Each row is a point. Before rounding, the points of a table are all equally far from one centre. They may lie mostly on one side of it. Write the centre, to within rounding.

Points (6 x 3):
-0.060; -0.037; -0.011
-0.030; 0.071; -0.031
-0.005; -0.012; -0.071
-0.001; 0.076; -0.021
0.008; -0.031; -0.057
-0.078; -0.003; -0.001
Centre: -0.011; 0.011; -0.007

Points (14 x 8):
-0.032; -0.033; -0.031; 0.010; 0.046; -0.003; -0.020; 0.078
-0.034; -0.074; 0.043; -0.008; 0.019; -0.031; -0.056; 0.021
-0.050; -0.075; -0.006; 0.029; -0.012; -0.010; 0.035; 0.040
-0.033; -0.097; 0.012; 0.005; 0.034; -0.041; -0.010; 0.048
0.006; -0.057; 0.011; 0.017; -0.023; -0.021; -0.007; 0.032
-0.034; -0.061; 0.014; 0.056; 0.055; -0.022; -0.055; 0.051
-0.024; -0.058; 0.021; 0.040; 0.036; -0.025; -0.017; 0.074
-0.028; -0.085; 0.047; 0.063; 0.049; -0.004; -0.013; 0.032
-0.030; -0.033; 0.021; 0.066; 0.033; -0.023; 0.003; 0.064
-0.026; -0.051; 0.021; 0.007; 0.033; 0.020; -0.022; 0.079
-0.041; -0.063; 0.014; 0.018; 0.021; -0.032; -0.034; 0.071
-0.030; -0.083; -0.008; -0.015; 0.018; -0.006; -0.013; 0.063
-0.003; -0.096; 0.026; 0.030; 0.072; -0.015; -0.023; 0.018
-0.029; -0.067; -0.003; 0.054; 0.013; -0.054; -0.008; 0.045
Centre: -0.040; -0.040; 0.002; 0.019; 0.035; 0.000; -0.011; 0.002

Points (19 x 12):
0.001; -0.032; -0.063; -0.036; -0.049; 0.002; -0.034; 0.000; 0.027; 0.021; -0.056; -0.024
-0.073; -0.006; -0.052; -0.070; -0.044; -0.038; 0.036; -0.032; -0.018; -0.006; -0.061; -0.027
-0.052; 0.016; -0.064; -0.053; -0.035; -0.012; 0.065; -0.023; 0.052; 0.031; -0.014; -0.042
-0.064; -0.044; 0.010; -0.075; -0.006; -0.058; 0.005; -0.002; 0.005; 0.014; -0.042; 0.010
-0.040; 0.013; -0.033; -0.064; -0.041; -0.027; 0.007; -0.017; 0.056; 0.012; -0.054; -0.034
-0.019; 0.023; -0.088; -0.051; -0.031; -0.003; 0.013; -0.041; 0.008; 0.030; -0.069; 0.000
-0.086; -0.032; -0.055; -0.046; -0.034; -0.016; 0.016; -0.059; 0.025; 0.017; -0.029; -0.051
-0.060; 0.021; -0.031; 0.015; -0.023; -0.041; 0.082; -0.062; 0.000; -0.002; -0.011; -0.031
-0.062; 0.018; -0.042; -0.033; -0.041; 0.005; 0.018; -0.020; 0.043; 0.031; -0.057; 0.022
-0.069; 0.020; -0.049; -0.056; -0.010; -0.049; 0.046; 0.029; 0.035; 0.012; -0.045; -0.015
-0.026; -0.014; -0.021; -0.079; 0.005; -0.053; 0.017; -0.022; 0.010; 0.001; -0.082; -0.061
-0.063; -0.001; -0.021; -0.016; -0.026; -0.030; 0.008; 0.000; 0.052; 0.014; -0.075; 0.015
-0.002; -0.028; -0.015; -0.098; 0.014; -0.031; 0.088; -0.016; 0.021; 0.011; -0.049; 0.000
-0.046; -0.020; -0.034; -0.071; -0.039; 0.016; 0.061; -0.049; 0.030; -0.025; -0.063; -0.034
-0.052; 0.013; -0.042; -0.066; -0.032; -0.042; 0.087; -0.040; 0.002; 0.001; 0.009; -0.027
-0.063; -0.008; -0.081; -0.035; -0.027; -0.030; 0.082; -0.042; 0.009; -0.028; -0.016; -0.051
-0.089; -0.018; -0.040; -0.013; 0.010; -0.026; 0.055; -0.032; 0.017; -0.017; -0.081; -0.056
-0.049; 0.009; -0.015; -0.058; 0.012; -0.004; -0.004; -0.010; 0.030; 0.059; -0.078; -0.016
-0.039; 0.023; -0.039; -0.015; -0.067; -0.009; 0.067; -0.035; -0.024; 0.007; -0.043; -0.050
Centre: -0.020; -0.023; -0.033; -0.021; 0.010; -0.005; 0.032; -0.013; -0.004; 0.005; -0.020; -0.016

Points (24 x 18):
0.037; 0.056; -0.023; 0.059; 0.000; -0.002; -0.007; 0.011; 0.085; -0.054; -0.025; 0.006; 0.064; -0.052; -0.008; 0.019; -0.046; 0.066
0.011; -0.006; -0.027; 0.004; 0.007; 0.025; 0.013; -0.020; 0.065; -0.032; 0.018; 0.057; 0.068; -0.085; 0.027; 0.009; -0.045; 0.026
0.027; 0.004; -0.061; 0.051; 0.012; 0.041; -0.005; -0.042; 0.025; -0.069; 0.005; 0.031; 0.039; -0.077; 0.025; -0.007; -0.023; 0.031
0.007; 0.032; -0.054; -0.006; 0.037; 0.050; -0.009; -0.002; 0.054; -0.056; 0.031; 0.026; 0.028; -0.027; 0.048; -0.011; -0.062; 0.011
0.014; 0.020; -0.007; 0.017; 0.065; 0.010; 0.017; -0.051; 0.018; -0.062; 0.011; 0.019; 0.074; -0.035; 0.005; 0.030; -0.044; 0.054
0.025; 0.073; -0.010; 0.068; -0.003; 0.009; 0.020; 0.005; 0.104; -0.049; 0.022; -0.004; 0.055; -0.016; 0.028; -0.005; -0.033; 0.063
0.019; 0.057; -0.051; 0.039; 0.023; 0.010; 0.050; 0.006; 0.032; -0.048; 0.016; 0.025; 0.039; -0.077; 0.062; 0.010; -0.023; 0.044
0.011; 0.013; -0.032; 0.044; 0.023; -0.005; -0.025; -0.032; 0.061; -0.043; -0.018; 0.040; 0.018; -0.065; 0.045; 0.062; -0.034; 0.078
0.002; -0.006; -0.042; 0.033; 0.064; 0.012; 0.019; -0.056; 0.042; -0.044; 0.039; 0.035; 0.048; -0.055; 0.037; 0.024; -0.016; 0.049
-0.013; 0.049; -0.053; 0.073; 0.046; 0.006; 0.030; -0.019; 0.063; -0.052; 0.026; 0.019; 0.070; -0.039; -0.005; 0.021; -0.030; -0.002
0.013; 0.035; -0.087; 0.008; 0.015; 0.002; 0.004; -0.031; 0.038; -0.088; -0.001; 0.013; 0.059; -0.057; 0.019; 0.013; -0.005; 0.095
0.017; 0.019; -0.042; 0.028; 0.029; 0.009; 0.012; 0.006; -0.005; -0.056; -0.001; 0.018; 0.053; -0.063; 0.031; 0.020; -0.035; 0.074
0.012; 0.033; -0.032; 0.041; 0.038; 0.006; -0.005; -0.013; 0.043; -0.050; -0.003; 0.092; 0.047; -0.071; 0.063; 0.028; 0.002; 0.031
0.012; 0.024; -0.021; 0.022; 0.033; 0.060; -0.026; 0.013; 0.057; -0.076; -0.002; 0.027; 0.081; -0.027; 0.029; 0.042; -0.005; 0.074
-0.039; 0.010; -0.054; 0.015; 0.016; -0.009; -0.031; -0.046; 0.069; -0.062; 0.002; 0.034; 0.091; -0.028; 0.055; 0.047; -0.017; 0.037
0.022; 0.048; -0.058; 0.011; 0.057; 0.011; 0.012; -0.023; 0.045; -0.078; -0.002; -0.015; 0.034; -0.071; 0.029; 0.004; -0.032; 0.076
0.023; 0.059; -0.059; 0.032; 0.047; -0.003; -0.011; 0.012; 0.060; -0.059; 0.000; 0.029; 0.061; -0.055; 0.045; -0.020; -0.008; 0.080
0.053; 0.016; -0.075; -0.019; 0.010; -0.001; 0.022; 0.004; 0.048; -0.034; 0.023; 0.034; 0.067; -0.059; -0.010; 0.047; -0.026; 0.041
0.041; 0.064; -0.028; 0.016; 0.015; 0.038; -0.004; -0.022; 0.027; -0.067; 0.034; 0.013; 0.044; -0.050; 0.032; -0.003; -0.032; 0.097
-0.012; 0.031; -0.052; 0.018; 0.043; 0.009; 0.019; -0.046; 0.104; -0.059; 0.013; 0.030; 0.065; -0.031; 0.033; -0.019; -0.042; 0.047
-0.043; 0.045; -0.042; 0.036; 0.047; -0.005; 0.030; 0.020; 0.070; -0.025; -0.030; -0.033; 0.036; -0.071; 0.039; 0.016; -0.017; 0.066
0.009; 0.010; -0.069; 0.009; 0.013; 0.008; 0.046; -0.028; 0.074; -0.058; -0.012; 0.032; 0.043; -0.051; 0.026; 0.030; -0.056; 0.045
-0.003; 0.024; -0.070; -0.018; 0.019; 0.001; -0.010; 0.002; 0.011; -0.067; 0.058; 0.052; 0.035; -0.066; -0.003; 0.023; -0.026; 0.041
0.015; 0.048; -0.030; 0.042; 0.028; 0.005; 0.009; 0.023; 0.060; -0.033; -0.012; 0.037; 0.053; -0.079; 0.036; 0.001; -0.033; 0.080
Centre: -0.004; 0.047; -0.013; -0.003; -0.003; 0.003; -0.004; -0.024; 0.051; -0.026; -0.005; 0.007; 0.018; -0.022; 0.003; 0.012; 0.033; 0.022
